Each row of a before or after table is a point. The points were changed in one or more steps. Then noise was added and the rows were shuffled. The steps act on columns, c1 being the first. Name the steps. A step turns or swaps two columns, mirrors them in a line or flattens them onto one, adds a multiple of one to another, or multiplies or shifts one. Angles are multiples of 10 degrees, from the lower column toward the higher: turns from -170 to 170, lines from 10 to 170 but not 90. Use the fewest steps. Two steps may share a column if one is a turn and the other turns, adds or multiplies; they go together, in the order done. Otherwise the lowest column goes first.
In the rows, 128 means zero.

Before (12 x 2):
[[153 139]
 [118  61]
 [185 129]
 [122 139]
 [123 160]
 [111  96]
 [ 73 118]
 [174 124]
 [187 107]
 [116  70]
 [105 174]
 [130  52]]
After:
[[186  94]
 [148 183]
 [126 155]
 [117 126]
 [ 96 135]
 [152 102]
 [202 105]
 [168 174]
 [119  72]
 [ 77 121]
 [149 168]
 [177  97]]
Steps: turn c1 and c2 by 70 degrees

Before:
[[236 140 123]
 [149 130 138]
 [106 122 172]
 [ 98 136 118]
 [125 139 157]
 [ 98 122 128]
 [ 84 122  97]
 [ 90 127  89]
 [132 171  92]
 [104 129 163]
 [113 188 235]
 [118 177 104]]
After, 12 rows:
[[103 119 122]
 [124 119 156]
 [118 183 141]
 [151 122 136]
 [102 112 149]
 [ 90 152  99]
 [129 186 132]
 [ 81 144 107]
 [237 139 131]
 [112 100 243]
 [103 139 128]
 [107  93 157]]
Steps: turn c2 and c3 by 40 degrees

Before:
[[115 133 160 148]
 [126 167 116 187]
 [ 64 172 180 152]
 [108  95  66  81]
 [137  74 115  90]
 [132 118  96 185]
 [ 71  95 134 201]
 [124  79 184 105]]
After (8 x 4):
[[157 128  70 160]
 [116 127  98 195]
 [128 128 189 136]
 [136 129 146 162]
 [109 128 137  88]
 [ 97 129 162 174]
 [158 127  92 174]
 [ 58 129  98  56]]
Steps: turn c3 and c4 by 30 degrees; add 0.7 times c4 to c1; multiply c2 by 0

Before, 9 rows:
[[164  37  95  71 114 108]
 [100 137  93 135  91 104]
 [164 126  98 187 107  83]
 [107 154 128 116 148 170]
 [ 95 147 165 134 126 132]
 [132  58 147 143  84 166]
 [126  72  59 142 182 115]
 [ 82 116 102  85 148 127]
 [117 149 138 152 108 101]]
After (9 x 6):
[[131   8  91  67 135 106]
 [130  52  58 142 176 118]
 [132  58  93 187  91  82]
 [125 117 145 143  79 165]
 [135 155 166 134 123 129]
 [124 116 100  85 156 129]
 [126 215 129 116 151 169]
 [130 111 135 149 103 105]
 [124  99  99 132  94 104]]
Steps: multiply c1 by 0; add 1.5 times c6 to c2; add -0.3 times c4 to c5

Before, 8 rows:
[[156  90 141  88 111  81 103 163]
 [142  91 110 168 167 171 199  95]
 [ 56  99 130 109 111 127 134 115]
 [ 74 147 162 135  99  89 191 163]
 [ 69 110 188 106 117 150 117  91]
 [133 171 171  80  69  74 184 119]
 [138  93 143 110  95 157 164 147]
 [115 142 151  69 134 101 149 141]]
After (8 x 8):
[[104 200 113 175 185  77 123 131]
 [177 182 162 127  63 163  81  88]
 [163 140 153  82 114 151 106 152]
 [129 168 144 100  77  83 122 126]
 [198 127 134 137 107 100 114 134]
 [192 125 187 152  55 104 148 155]
 [117  87 143  72  99 119  79 131]
 [142 173 171  97  25 195  85 164]]
Steps: turn c1 and c4 by 160 degrees; turn c4 and c8 by 140 degrees; turn c2 and c6 by 120 degrees; turn c2 and c7 by -110 degrees; add -1 times c3 to c5
